Each row is a point. Before rounding, the points of a table are all equally far from one centre. They may lie mostly on one side of it. Where is the centre, to within rounding?

Points, 6 rows:
[[-0.27 -0.01]
 [ 0.15  0.12]
 [ 0.06 -0.75]
 [-0.19 -0.68]
 [-0.01 -0.74]
 [ 0.45 -0.47]]
Centre: [ 0.05 -0.31]

Points, 9 rows:
[[-0.08  0.51 -0.55 -0.51  0.71  0.05]
 [-0.57 -0.47 -0.26 -0.19  0.66 -0.10]
 [-0.04 -0.01 -0.49 -0.83  0.51 -0.38]
 [ 0.34  0.39 -0.39  0.46  0.04 -0.58]
 [ 0.03 -0.21  0.26  0.22  0.13  0.04]
 [-0.39 -0.16 -0.98 -0.05  0.74 -0.19]
 [ 0.33 -0.51  0.00  0.24  0.31 -0.41]
 [ 0.18 -0.51  0.18  0.00  0.47 -0.37]
 [-0.22  0.67 -0.26  0.15  0.80  0.00]]
Centre: [-0.06  0.06 -0.36 -0.02  0.38 -0.29]

Points, 15 rows:
[[-0.21  0.66  0.25  0.46 -0.76  0.34  0.42  0.22  0.02]
 [ 0.11  0.47  0.26  0.52 -0.33  0.35  0.52  0.33  0.05]
 [-0.10  0.90  0.07  0.35 -0.44 -0.11  0.00 -0.01 -0.15]
 [-0.19 -0.13  0.19  0.70 -0.83  0.21 -0.38 -0.18  0.31]
 [ 0.35  0.66  0.66 -0.35 -0.56  0.32 -0.22  0.09  0.46]
 [-0.36  0.79  0.30  0.19 -0.54  0.18  0.19  0.42  0.28]
 [ 0.39  0.30  0.41  0.59 -0.69  0.78 -0.06 -0.03  0.17]
 [ 0.23  0.58  0.50  0.11 -1.04  0.62 -0.36 -0.09  0.17]
 [ 0.01  0.68 -0.22 -0.05 -0.84  0.40  0.28 -0.25  0.00]
 [ 0.42  0.47  0.17  0.10 -0.68 -0.31 -0.14  0.44  0.51]
 [ 0.40  0.69  0.42  0.10 -0.03  0.11  0.25 -0.15 -0.06]
 [-0.14  0.75  0.45  0.48 -0.26 -0.08 -0.05 -0.32  0.45]
 [-0.65  0.26 -0.13  0.27 -0.49  0.26  0.26 -0.03  0.18]
 [ 0.03  0.75  0.57  0.29 -0.21  0.05  0.35 -0.05  0.48]
 [-0.06  0.59  0.13  0.60 -0.73  0.16 -0.01  0.15  0.74]]
Centre: [ 0.06  0.23  0.24  0.10 -0.53  0.17 -0.05 -0.03  0.19]

Points (17 x 14):
[[-0.25  0.88 -0.26 -0.26 -0.53 -0.21 -0.05 -0.44 -0.27  0.04  0.34 -0.63
   0.04 -0.44]
 [ 0.15  0.54 -0.28 -0.28 -0.24  0.04 -0.12 -0.52 -0.20  0.09  0.81 -0.42
  -0.23 -0.02]
 [-0.31 -0.06 -0.20 -0.33 -0.37 -0.38 -0.36 -0.64  0.10  0.19  0.92 -0.56
   0.01 -0.29]
 [-0.25  0.91 -0.04 -0.13 -0.53 -0.13 -0.01 -0.44 -0.32 -0.01  0.68 -0.70
  -0.04 -0.42]
 [-0.34  0.63  0.06 -0.52 -0.72 -0.04 -0.16 -0.49 -0.05  0.54  0.63 -0.53
   0.17 -0.07]
 [-0.17  0.40  0.06 -0.23 -0.52 -0.36 -0.30 -0.65  0.20  0.14  0.71 -0.66
  -0.19  0.06]
 [-0.10  0.35  0.02 -0.87 -0.13 -0.32  0.24 -0.50 -0.23 -0.29  0.82 -0.59
   0.39 -0.04]
 [-0.30  0.71 -0.09 -0.43 -0.33 -0.38 -0.21 -0.75 -0.06  0.01  0.41 -0.66
   0.34 -0.08]
 [-0.19  0.22 -0.07 -0.80 -0.62 -0.43 -0.19 -0.69 -0.15  0.06  0.64 -0.65
   0.25 -0.26]
 [-0.15  0.54 -0.15 -0.50 -0.39 -0.08 -0.34 -0.51 -0.21 -0.07  0.51 -0.87
   0.21 -0.19]
 [-0.15  0.44 -0.15 -0.37 -0.53  0.01 -0.03 -0.63 -0.28 -0.25 -0.20 -0.56
   0.20 -0.15]
 [ 0.03  0.09 -0.17 -0.34 -0.66  0.05 -0.41 -0.50 -0.10 -0.01  0.62 -0.74
   0.43 -0.45]
 [-0.43  0.62 -0.33 -0.41 -0.28 -0.75 -0.12 -0.44 -0.10  0.04  0.56 -0.55
   0.31 -0.07]
 [-0.52  0.66 -0.15 -0.42 -0.42 -0.12 -0.02 -0.71 -0.42  0.20  0.31 -0.69
   0.19 -0.12]
 [-0.34  0.27 -0.13 -0.38 -0.40 -0.16 -0.15 -0.63  0.38  0.15  0.59 -0.73
   0.10 -0.09]
 [-0.13  0.47  0.22 -0.81 -0.42  0.06 -0.33 -0.56 -0.17  0.43  0.82 -0.20
   0.14 -0.20]
 [-0.46  0.29  0.26 -0.08 -0.36 -0.10 -0.48 -0.86 -0.13  0.18  0.30 -0.21
   0.29 -0.80]]
Centre: [-0.20  0.11  0.30 -0.13 -0.31 -0.25  0.09 -0.16 -0.27  0.05  0.44 -0.19
  0.21 -0.21]
